Every row gives one point. Each copy is the shape, with its points in the same order, stretched, turned, moved and blurred by noise. Is it also mirrored, or only turned?
(in the rows, 128 means zero)

Shape (8 x 2):
[[118  82]
 [ 69  80]
 [ 93  95]
 [159 154]
 [152 170]
 [111 173]
 [164 105]
 [135  82]]
Copy 1 (8 x 2):
[[124 108]
 [ 68  97]
 [ 93 118]
 [153 198]
 [141 212]
 [ 94 208]
 [168 143]
 [142 113]]
Copy 1 is: only turned
Copy 2 (8 x 2):
[[105 104]
 [ 56 136]
 [ 89 132]
 [172 127]
 [178 145]
 [142 172]
 [146  91]
 [108 101]]
Copy 2 is: only turned

Shape (9 x 3):
[[112 124 110]
 [204 146 141]
 [107 126 133]
 [104 141 156]
 [111 120 158]
 [135  26  47]
 [124 148 145]
 [156 123 158]
 [194 131 144]]
Copy 1 (9 x 3):
[[107 150 107]
 [210 170 108]
 [115 135 126]
 [129 114 135]
 [126 131 149]
 [ 64 249 116]
 [142 125 119]
 [166 152 142]
 [195 173 122]]
Copy 1 is: mirrored
Copy 2 (9 x 3):
[[ 95 133 115]
 [195 115 120]
 [111 148 124]
 [112 169 147]
 [113 152 157]
 [ 60  10  89]
 [124 159 134]
 [157 127 150]
 [180 104 131]]
Copy 2 is: only turned

Shape (9 x 4):
[[134 180 135  94]
 [171 145 175 160]
 [ 71 133 208 183]
 [129 110  89 131]
 [177 129 138  98]
 [ 34 115  97 125]
 [135  93 103 165]
 [176 101 104  96]
 [124 124 167 145]]
Copy 1 (9 x 4):
[[ 92 175 127  61]
 [154 182 163 118]
 [ 93 145 223 141]
 [105 122  94 130]
 [148 143 114  80]
 [ 31  98 137 129]
 [125 122 115 158]
 [151 114  86  98]
 [123 143 160 116]]
Copy 1 is: only turned
Copy 2 (9 x 4):
[[169 169 121 131]
 [213 107 155 154]
 [158  64  80 225]
 [106 118 151 104]
 [185 121 145  91]
 [ 55 111  88 150]
 [122  76 163 127]
 [155 111 160  65]
 [175  86 123 157]]
Copy 2 is: mirrored
Copy 3 (9 x 4):
[[104 172 117  97]
 [162 177 165 151]
 [104 112 229 128]
 [126 116 100 151]
 [170 175 109 106]
 [ 59  61 117 127]
 [149 110 103 179]
 [174 135  66 118]
 [136 131 162 129]]
Copy 3 is: only turned
Copy 4 (9 x 4):
[[134 155 169  77]
 [164 111 194 145]
 [ 55 138 231 164]
 [125 135 106 120]
 [168  89 138  93]
 [ 31 171 128 115]
 [135 121 118 160]
 [152  88 100 101]
 [118 111 181 132]]
Copy 4 is: only turned

Shape (9 x 6):
[[163 155 135 135  41 108]
 [103 120  76 124 160  86]
 [ 88  90 129 119 144 148]
 [126  88 124 124 141  92]
 [117 133  87 175 182 165]
 [205 151 166  74 113 174]
 [111 159 142 117 164 131]
 [178 115 192 167  75 116]
 [ 75  70 112 146 154  96]]
Copy 1 (9 x 6):
[[187 103 142 127  84 104]
 [101 140  66 141 169  94]
 [ 70 126  91 107 138 146]
 [ 87 104 102 138 152 106]
 [114 158  78 149 180 179]
 [166 115 192  61 150 138]
 [104 171 136 127 151 123]
 [145  75 178 157  98 145]
 [ 58 112  67 152 147 121]]
Copy 1 is: only turned
Copy 2 (9 x 6):
[[110  62 148  86  80 127]
 [125 130  35 143 126 120]
 [190 164  94 123 109 124]
 [143 122  80 140 130  73]
 [175 143  67 173 121 189]
 [161  68 174  62 173 146]
 [131 163 111 108 144 154]
 [132  73 216 142 101  99]
 [163 169  49 159  98  92]]
Copy 2 is: mirrored
Copy 3 (9 x 6):
[[249 139  93 104 110 108]
 [110  93  82 103 160  83]
 [102 122 120 132 138 148]
 [145  79 123 116 155 112]
 [ 96 170  99 129 217 114]
 [206 155 157  34 144 165]
 [116 153 140  94 145 101]
 [244 128 166 140 149 125]
 [ 97  81 108 158 156 109]]
Copy 3 is: only turned
Copy 4 (9 x 6):
[[163 119 143 203  63 125]
 [153  90 134 123 175 104]
 [108 103 144 115 161 183]
 [110  79 145 134 134 126]
 [108 148 104 153 224 152]
 [103 150  65 132  58 154]
 [107 162 133 120 156 137]
 [ 85 123 141 214  72 139]
 [111  66 172 131 178 150]]
Copy 4 is: mirrored

Shape (9 x 6):
[[168  49  95 150 147 128]
 [165 100  64 106  90 124]
 [ 81 151 165 172 155 102]
 [162 112 117  89  44 139]
 [104  93 174 144  93 176]
 [137  80 104 151 149 133]
 [ 94 150 177 105 170  84]
 [189 124 118 117  92 158]
 [101 144 121 108 163 130]]
Copy 1 (9 x 6):
[[141  66  94 181  88 135]
 [118  90  65 106  69 141]
 [116 168 170 168 138  61]
 [140 122 112  60  39 163]
 [116 135 206 120  98 165]
 [127  89 116 162 118 129]
 [151 133 170 110 144  42]
 [155 134  86  98  96 167]
 [114 118 130 117 154  94]]
Copy 1 is: only turned
Copy 2 (9 x 6):
[[175  55  66 175 127  74]
 [200 114  53 152  76 112]
 [ 88 134 173 160 160  73]
 [202 131 102 126  40 160]
 [109  76 152 147 102 158]
 [147  84  89 155 144  85]
 [112 141 160  85 145  79]
 [210 112 103 157 104 153]
 [116 140 108 105 155 104]]
Copy 2 is: only turned
Copy 3 (9 x 6):
[[163 124  43  91 162  97]
 [142 111  44 125  81 121]
 [106 140 172 137 181 129]
 [159 113  94  95  39 148]
 [143 126 146  51 134 165]
 [141 123  71  99 167 118]
 [138  92 179 176 170 139]
 [171 149  73 114  89 158]
 [119  99 114 157 159 165]]
Copy 3 is: mirrored
Copy 4 (9 x 6):
[[175  49  80 132 137 102]
 [173  76  79  76  89 158]
 [ 84 141 165 171 122  91]
 [186  84 134  81  84 198]
 [126  72 162 168 125 186]
 [134  71  98 130 136 112]
 [104 146 201 106 127  67]
 [194 117 100 110 115 176]
 [ 95 131 142  96 138 107]]
Copy 4 is: only turned

Shape (13 x 8):
[[ 95 119 123 110 147 141 107 131]
 [151 143 119 164 153 108 213 101]
 [158 116 133  96  92 137 188 131]
 [133 130 146 137 140 138  90 180]
 [151  89 121 100 160 131  94 125]
 [130 101 143 108 154  71  89 108]
 [113 137 157 249 141 146 119 139]
 [ 90  57 180 114 131 128 217 101]
 [149 143 113 105 156 145 122 106]
 [148  87 132 130  95 152 126 157]
 [139 134 186 115 156 151  94 130]
 [129 140 121 122 111 131 106 102]
 [144 115 143  96 155 141 106 198]]
Copy 1 (13 x 8):
[[127 105 109 151 148 126 151 133]
 [123 115 105  50  95 111  84  75]
 [101 149 111  66  67 136 152 139]
 [164 151 132 143 147 122 129 151]
 [171 106 102 140 118 122 186 107]
 [155  90 156 149 127 101 175  78]
 [164 101 157 129 152 163  16 152]
 [ 94  48 134  46 101 125 153 153]
 [141 137  89 114 134 141 152  92]
 [150 135 118 125  74 145 143 169]
 [165 124 146 121 163 167 160 130]
 [119 135 127 150 117 151 137 111]
 [163 149 119 125 144  98 170 159]]
Copy 1 is: mirrored
Copy 2 (13 x 8):
[[154 128 140 148 130 122 102 158]
 [110 127  92 129 132  60 193  74]
 [135  98 117  93  97 120 204 160]
 [118 118 177 117 162 133 103 155]
 [195 135 157 103 149 126 106 143]
 [175 135 159 122 147  63  98 160]
 [ 81  79 160 175 136 110 102  67]
 [169  94 114 182  77  85 217 134]
 [159 157 126  99 142 123 128 116]
 [133  69 156 100 127 146 134 161]
 [155 140 203 124 124 131 130 129]
 [136 136 133 108 104 118 112 141]
 [137 119 170 113 177 152 131 169]]
Copy 2 is: mirrored

Shape (14 x 9):
[[104 117 106 128 111  79 162 161 196]
 [118 122 100 123 102 100 105 128  99]
 [113 157 109 181 145  87 128 116 101]
 [ 95 148  99 119 131 110 144 118 155]
 [143 137 195 153  97 153 157 118 129]
 [ 94  26 121 139 126 152 139 208 103]
 [121 130 109 116 127 137 142 110 157]
 [ 93 156 114 141 117 153 150 120 177]
 [103 155 103 123 146 137 130 157 103]
 [ 95 152 109 126 110 101  99 137 129]
 [ 95 115 192 118 104 125 150 119 116]
 [143 100 120 119 147 120  46 112 118]
 [115 146  95 133 129 143 146 130 122]
 [172 126 187 154 130 152 161 143 110]]
Copy 1 (14 x 9):
[[168 131  97 155  64 205 171 117 159]
 [149 133  92 158 103 111 132 131 119]
 [136 164 123 185 141 126 175 155 131]
 [144 113  81 130 118 140 177 140 158]
 [128 112 198 107  94 124 154 131 123]
 [ 85 111 127 219  90 188  91  53 125]
 [146  96 106 120 126 134 154 133 160]
 [128 109 113 112 102 131 180 136 190]
 [102 142  90 128 128 140 142 134 138]
 [148 155  84 134  98 117 157 129 138]
 [123  95 159 133  96 123 174 101  97]
 [177 150 112 142 151  88 108  88 135]
 [117 117 101 132 125 132 147 152 154]
 [119 126 203 117 118 158 122 135 108]]
Copy 1 is: mirrored
Copy 2 (14 x 9):
[[113 142 176 152  89  59 152 107 165]
 [123 121 107 112  93 101 159  96  82]
 [133 114  76 179 141 130 164  90 105]
 [119 163 149 144 115 108 157 105 132]
 [112  83  86 100 141 155 128 155 184]
 [120   7 158  89  48 121 161 109 112]
 [140 145 139 117 113 128 145 106 151]
 [135 161 133 149  86 155 148 124 168]
 [128 110 140 154 109 145 170 135 102]
 [109 150 120 153  90 119 152 108  92]
 [ 69  84 118  89 140 152 126 121 145]
 [148 124 131 127  94 126  90  74  57]
 [146 122 129 134 110 146 174 122 123]
 [137  44 106 119 158 156 121 158 156]]
Copy 2 is: mirrored
Copy 3 (14 x 9):
[[176 144 102 144 119  97 101 102 120]
 [142  99  82  94 131 132 101 171 112]
 [115 120  95 138 153 114 147 180  86]
 [126 144 101 117 130  87 109 133 130]
 [107 171 166 109  99 175 135 131 110]
 [164  57 124  87 161 184 122  66 110]
 [111 139 118 111 115 112 105 119 151]
 [104 167 118 118 140 104  88 105 121]
 [130 130  98 103 187 132 136 143 139]
 [139 122 101 102 153 117  85 173 108]
 [140 142 168  65 104 144 125 131 104]
 [109  56 131 106 133 142  73 188 140]
 [114 142  95 112 150 125 130 130 131]
 [114 146 164 133 121 197 170 130 133]]
Copy 3 is: mirrored
Copy 4 (14 x 9):
[[ 82 108 145  86 119  81 128 132 179]
 [182 129 162 134  98 117 141 110 153]
 [133 137 113 174 112 115 169  87 186]
 [128 141 121 101 133 129 138  89 161]
 [ 96 130 137 148 152 100 160 136  65]
 [149  73 214 106 137 169 168 242 156]
 [126 119 123  99 147 143 126 105 126]
 [ 78 147 118  95 139 165 143  97 129]
 [167 162 134 136 130 173 154 136 158]
 [152 160 173 129  96 123 126  92 162]
 [141 128 164 124 180  92 159 131 101]
 [180  83 173 173 122 147  75 127 141]
 [139 143 114 113 128 162 157 118 140]
 [125 118 117 167 144 116 159 175  78]]
Copy 4 is: mirrored

Shape (15 x 11):
[[118 105 107 129 145 150  99 108 106 111 136]
 [124 141 135 134  75  83 121 189 117 169 186]
 [125  83 140  73  97 174 111 135 157 122 172]
 [110 138 120 120 169 169 124 133 123 182  85]
 [ 91 103 216 102 120 196 139  90 166 126 193]
 [ 81 137 125 126  51  63 127 151 120 136 187]
 [174 192  96 171 179 158  90 115  91 127 113]
 [121 138 133 114 111  65 163 232 109 100 140]
 [166 140 139 138 137 148 137  95 101 118  86]
 [185 162 110 124 176 132 151  93  67 154  60]
 [154 173 139  93 123 175  96 118  95 130  97]
 [113 169 103 151 100 170 142 111 156 132 107]
 [135 110 139 134  75  44  95 196 180 137 164]
 [100 168 139  73 111  66 139 132 157 118 190]
 [126  81 153  69 107 209 174 110 182 148 217]]
Copy 1 (15 x 11):
[[144  95  91 129 155 150  87 125 142 117 133]
 [132 161 148 129  73 124 132 162 169 155 208]
 [114  93 106  71  82 198 109 148 157 102 157]
 [120 101 150 140 165 206 124 115 128 183  90]
 [ 73  84 177  94 114 209  87 110 110  61 195]
 [ 90 159 115 139  52  94 120 145 165 136 213]
 [191 157 124 139 202 147 115  95 154 142 113]
 [105 196 156 133  93 105 127 229 155 128 147]
 [165 123 149 114 138 143 107 102 110 102  88]
 [184 137 152 106 182 131 145  89  94 158  48]
 [155 167 126  94 129 194  90 101 133 143 107]
 [107 134 135 158 112 168 112  63 169 111  97]
 [110 142 169 104  67  89  99 194 223 149 202]
 [ 56 172 135  72 104 107 123 136 175 132 185]
 [ 84  69 130  62  88 231 158 121 146  71 183]]
Copy 1 is: only turned
Copy 2 (15 x 11):
[[111 105 138 120 150 143  83 138 127 140 159]
 [137 139 135 160  57  66 112 180 121  99 168]
 [162 114 126 101  82 169  75 132 128  85 143]
 [ 84 183  92 118 160 128  97 119 107 154 115]
 [153 145 199 104  79 214 120  91 123  63 158]
 [115  89 144 130  36  72 132 170 122  86 188]
 [122 170 157 155 170 113  93 122 158 220 160]
 [110 121 123 143  94  71 141 230 162  85 108]
 [136 137 159 112 143 119 126 110 126 189  98]
 [127 164 132  91 185  81 145 125 128 227 113]
 [125 165 160  80 117 133  71 134 133 184 116]
 [ 87 134 127 147  83 141 125 110 148 174 131]
 [141  95 128 178  69  50  89 156 140  39 133]
 [ 95 126 142  89  58  78 139 145 156  76 178]
 [204 146 112  95  58 204 121 100 141  68 167]]
Copy 2 is: mirrored
